Every row gives one point. The points of each table are mixes of a few directions, plus a little noise. Count the directions of each table, and those that both share. Where both have some left over, give the other angles between the two spaces (their principal angles), to ten degrees, smallest first.

First:
-3.5, 1.5
-1.9, 0.8
-2.4, 1.1
-0.1, 0.0
-1.5, 0.6
12.2, -5.3
-2.8, 1.2
Second:
9.0, -3.9
-6.7, 2.9
0.3, -0.1
-0.9, 0.4
-1.7, 0.7
Directions: first 1, second 1, shared 1

First (7 x 6):
-3.9, -7.1, -2.6, 0.9, 1.0, -2.5
5.5, 1.8, -7.4, 3.2, -6.9, -1.3
-1.5, -2.8, -0.5, -0.1, 0.5, -0.3
-2.2, -9.9, -4.4, -0.7, -1.7, 1.9
-0.1, 5.4, 7.0, -2.8, 3.5, 2.7
-1.2, 3.8, 6.1, -2.0, 3.9, 1.1
3.3, 8.7, 1.9, 1.2, -0.4, -1.7
Second, 7 rows:
-3.3, 6.4, 8.8, -1.0, 7.1, -2.7
-3.3, 6.5, 8.8, -1.0, 7.1, -2.7
-0.3, 0.6, 0.8, -0.1, 0.6, -0.2
1.1, -2.3, -3.1, 0.3, -2.5, 0.9
0.5, -1.1, -1.5, 0.2, -1.2, 0.4
2.2, -4.3, -5.9, 0.7, -4.7, 1.8
2.9, -5.8, -7.9, 0.9, -6.4, 2.4
Directions: first 3, second 1, shared 1

First:
-1.3, 2.9, -0.7, 1.0, 1.5, 1.4, -1.8, 2.2, -2.5, 0.0, -3.1
4.3, -0.9, -9.4, -4.1, 4.8, 0.8, -4.1, 9.4, 17.3, 6.3, 0.1
2.9, 1.3, -0.2, -0.2, -1.9, -3.3, 1.4, 0.0, 1.6, -0.4, -7.2
-1.5, -5.3, -3.7, -3.4, 7.0, 2.5, -4.0, -1.6, 4.9, 3.3, 11.6
-0.3, -0.6, 5.4, 1.7, -4.8, -2.4, 4.1, -5.8, -6.7, -3.5, -1.1
-0.4, 0.8, 3.0, 2.1, -5.4, 1.0, 3.2, 1.7, -1.2, -1.6, 1.5
-2.7, 0.2, 4.4, 2.4, -3.7, 1.8, 2.4, -1.5, -6.1, -2.5, 4.0
-1.4, 2.8, 2.8, 1.9, -0.7, -0.9, 0.4, -2.7, -8.0, -2.4, -5.4
0.4, -1.0, -1.6, -1.4, 3.2, -0.9, -1.7, -1.8, 0.8, 0.9, -0.4
Second, 9 rows:
-1.2, 2.7, -1.4, 0.4, -2.1, -0.2, 0.4, 5.9, -0.8, 1.7, -2.6
0.4, 4.1, -2.5, 0.8, -0.2, 1.2, -1.3, 6.7, 2.0, 1.2, -5.4
2.0, -5.3, 2.8, -0.8, 3.5, 0.1, -0.5, -11.0, 1.1, -3.1, 5.3
0.4, 2.7, -1.6, 0.5, 0.1, 0.9, -1.0, 4.1, 1.5, 0.7, -3.6
-3.2, 3.8, -1.7, 0.4, -4.9, -1.2, 1.9, 9.6, -3.4, 3.3, -2.5
3.9, -4.7, 2.1, -0.6, 6.1, 1.5, -2.4, -11.9, 4.2, -4.1, 3.1
2.0, 1.6, -1.3, 0.5, 2.5, 1.7, -2.2, 0.8, 3.6, -0.7, -3.5
-0.3, 3.1, -1.8, 0.6, -0.9, 0.6, -0.5, 5.7, 0.7, 1.3, -3.8
-4.0, -8.1, 5.5, -1.9, -4.1, -4.5, 5.6, -9.8, -8.9, -0.4, 13.1
Directions: first 4, second 2, shared 1; angles 50

First, 9 rows:
3.8, -1.2, 5.9, -0.6, -0.3, -3.1, 10.6, -1.5, 2.2, -5.9, -8.9, 4.4, 0.6, -5.4, 1.0, 5.8, -8.2, 5.0
1.6, -3.6, -3.9, -6.2, 7.2, 0.7, 5.3, 0.3, -7.4, 7.9, -1.6, -1.3, 4.1, 1.8, -1.2, -1.8, 13.3, 5.1
2.0, 2.7, -0.6, -0.1, 4.5, 2.3, 5.9, 2.1, -6.7, 0.7, -3.6, -2.6, -0.7, 0.4, 0.7, -5.1, -1.0, 0.5
-2.9, 3.5, 0.9, 5.5, -6.1, 0.6, -8.8, 0.4, 5.4, -4.3, 5.0, -0.6, -3.7, 0.6, 0.6, -0.8, -8.0, -6.4
1.3, -4.9, -0.4, -4.9, 2.5, -2.0, 4.0, -1.7, -0.5, 3.5, -2.0, 2.3, 3.9, -0.8, -1.1, 4.1, 7.9, 5.4
-1.3, -5.4, 0.0, -2.8, -2.7, -3.1, -3.5, -2.9, 5.6, 1.8, 2.5, 3.5, 3.0, -0.5, -1.4, 6.8, 6.0, 2.5
-1.5, 3.8, 1.2, 4.7, -3.9, 0.9, -4.7, 0.8, 2.8, -4.2, 2.3, -0.9, -3.5, 0.1, 0.9, -1.7, -8.1, -4.9
-0.8, 5.4, -1.4, 3.7, 0.6, 3.4, -2.4, 2.7, -3.7, -0.8, 1.7, -4.2, -3.4, 2.1, 1.0, -7.1, -4.4, -5.0
-2.2, -0.3, -1.7, 0.6, -2.0, 0.3, -6.3, -0.3, 2.1, 1.4, 4.6, -0.6, -0.2, 1.7, -0.5, -0.1, 2.5, -2.3
Second:
-2.5, -2.0, -2.4, -0.3, -3.1, -0.4, -8.2, 0.0, 3.7, 3.1, 6.2, 0.7, 1.2, 1.0, -2.0, 0.8, 5.0, -2.1
5.0, 3.6, 2.6, 2.1, -0.1, 0.7, 8.8, 6.4, -2.0, -2.2, -7.4, 2.8, -0.2, -7.5, -2.9, -5.0, -11.0, -0.9
1.3, 3.9, -0.2, 2.3, 0.6, 2.1, 2.0, 3.8, -2.9, -0.7, -1.6, -1.3, -1.6, -1.5, -0.7, -5.7, -5.4, -2.8
0.4, -0.2, 1.2, 1.6, -4.0, -1.1, -1.9, 1.7, 4.4, -1.3, 0.4, 3.1, 0.2, -3.5, -2.2, 0.9, -4.3, -1.8
-6.2, -3.4, 0.0, 0.4, -4.9, -2.3, -12.4, -7.6, 8.1, -1.9, 8.7, -0.7, -1.1, 6.1, 3.3, 8.8, 5.1, -0.8
3.0, -1.9, -2.4, -5.4, 7.9, 1.0, 9.3, 1.0, -8.7, 5.8, -4.8, -1.3, 3.3, 0.5, -0.6, -2.7, 8.9, 5.5
0.9, 1.3, -1.6, -1.0, 4.1, 1.8, 3.2, 1.1, -5.6, 2.1, -1.4, -2.7, -0.1, 1.6, 0.6, -3.9, 2.4, 0.6
-2.0, -1.2, 2.7, 0.2, -0.7, -1.8, -0.7, -6.2, 2.9, -4.7, 0.1, -0.7, -1.6, 3.3, 4.4, 6.8, -0.8, 2.3
Directions: first 3, second 4, shared 3

First, 8 rows:
1.8, 1.2, 0.0, 0.0, -0.9, -4.0, -3.1, 1.7, 1.7, -0.3, -2.1, 0.4, -1.5, -1.7, 2.0, 0.3, -4.4, -0.8, -0.8, -5.0, 0.1, -0.8, -3.1, 3.5
-3.0, 1.3, -1.0, 1.3, 0.4, -0.3, 2.8, -2.3, 0.5, -0.4, 0.6, -1.1, -1.0, 1.5, 0.3, -0.7, -0.2, 1.2, -1.9, 0.9, -0.9, -1.2, -1.9, -0.6
-0.6, -0.5, 0.1, 0.0, 0.3, 1.7, 1.1, -0.6, -0.7, 0.2, 0.9, -0.1, 0.6, 0.6, -0.8, -0.1, 2.0, 0.3, 0.5, 2.1, 0.0, 0.5, 1.5, -1.4
-2.7, 2.6, -1.2, 1.5, -0.2, -3.2, 1.4, -1.6, 1.8, -0.8, -0.7, -1.2, -2.5, 0.6, 1.6, -0.7, -3.4, 0.9, -3.1, -2.4, -1.1, -2.2, -4.8, 1.6
4.0, 1.9, 0.1, -0.3, -1.8, -7.4, -6.0, 3.6, 2.8, -0.5, -4.1, 0.9, -2.5, -3.2, 3.7, 0.6, -8.2, -1.8, -1.1, -9.5, 0.5, -1.3, -5.5, 6.4
5.8, -3.2, 1.9, -2.6, -0.3, 1.9, -4.9, 4.1, -1.6, 0.9, -0.7, 2.2, 2.9, -2.4, -1.2, 1.2, 1.9, -2.3, 4.5, -0.2, 1.7, 3.1, 5.2, 0.1
-2.6, 3.6, -1.4, 1.9, -0.6, -5.3, 0.7, -1.4, 2.7, -1.1, -1.6, -1.3, -3.6, 0.3, 2.7, -0.7, -5.7, 0.9, -4.0, -4.7, -1.1, -3.1, -6.8, 3.1
-2.5, -6.7, 1.4, -1.7, 3.1, 16.5, 7.7, -3.6, -6.9, 1.9, 7.7, 0.0, 7.7, 4.2, -8.2, -0.1, 18.1, 1.5, 6.1, 18.8, 0.4, 5.2, 15.3, -12.7
Second, 10 rows:
3.8, -7.8, 1.4, 6.1, 8.3, 6.0, -2.9, -1.7, 5.1, -0.7, 2.8, -1.4, 1.5, -1.3, -2.5, -3.5, -10.1, 5.5, 8.4, -11.9, 4.2, 4.0, -6.3, -3.0
0.2, 2.6, -0.2, -5.7, -3.6, -6.6, -5.6, 7.9, -2.9, 0.6, -3.5, 3.8, 0.4, -3.8, 1.7, 2.0, 0.4, -1.0, -1.0, 1.1, -1.3, -1.0, 2.8, 5.2
-12.8, 1.9, -3.3, 10.1, 5.4, 3.4, 13.5, -14.1, 4.3, -1.5, 5.4, -7.1, -4.8, 7.9, -0.6, -4.6, -3.2, 6.9, -6.4, 0.9, -1.7, -4.3, -11.2, -6.0
6.4, -2.9, 3.0, 3.1, -3.3, -4.7, -4.6, -3.2, -4.4, 3.8, -2.9, -1.8, -1.1, 3.0, 3.1, 3.4, 5.0, -11.6, -6.6, 0.2, 4.0, -1.7, 2.0, 2.2
-5.9, 3.6, -1.9, -1.1, -0.8, -3.4, 2.0, 0.8, -0.4, -0.6, -0.3, 0.3, -1.5, 0.1, 0.8, -0.4, -0.7, 2.9, -3.1, 2.1, -2.4, -2.5, -2.0, 1.4
3.3, -1.4, 0.5, -1.1, 1.0, 6.1, 1.4, 0.1, 1.8, -1.2, 1.7, 0.5, 2.1, -0.8, -2.3, -0.5, 1.0, 1.0, 5.3, 0.2, 0.1, 3.2, 2.9, -2.8
3.8, 1.9, 0.5, -5.5, -3.9, 2.8, 0.6, 2.9, -1.4, -0.5, -0.5, 2.1, 2.1, -1.4, -1.0, 2.0, 6.5, -3.1, 2.3, 5.8, -1.5, 2.0, 7.8, -0.6
-1.4, -2.7, -0.1, 4.6, 4.1, 0.5, -0.1, -2.7, 2.1, 0.0, 1.3, -1.8, -0.8, 0.8, -0.2, -2.0, -5.5, 3.0, 0.7, -5.4, 1.6, -0.1, -5.6, -0.9
-0.1, 3.0, -0.4, -4.3, -3.5, -1.5, 0.1, 3.0, -1.8, -0.2, -1.3, 1.8, 0.4, -1.1, 0.4, 1.5, 4.0, -1.5, -1.0, 4.6, -1.9, -0.4, 4.2, 1.3
2.8, 1.8, 0.4, -6.2, -3.7, -2.7, -4.3, 7.0, -2.4, 0.2, -2.6, 3.7, 1.6, -3.6, 0.5, 2.2, 2.6, -2.0, 1.4, 2.4, -1.1, 0.8, 5.5, 3.2
Directions: first 2, second 4, shared 1; angles 30
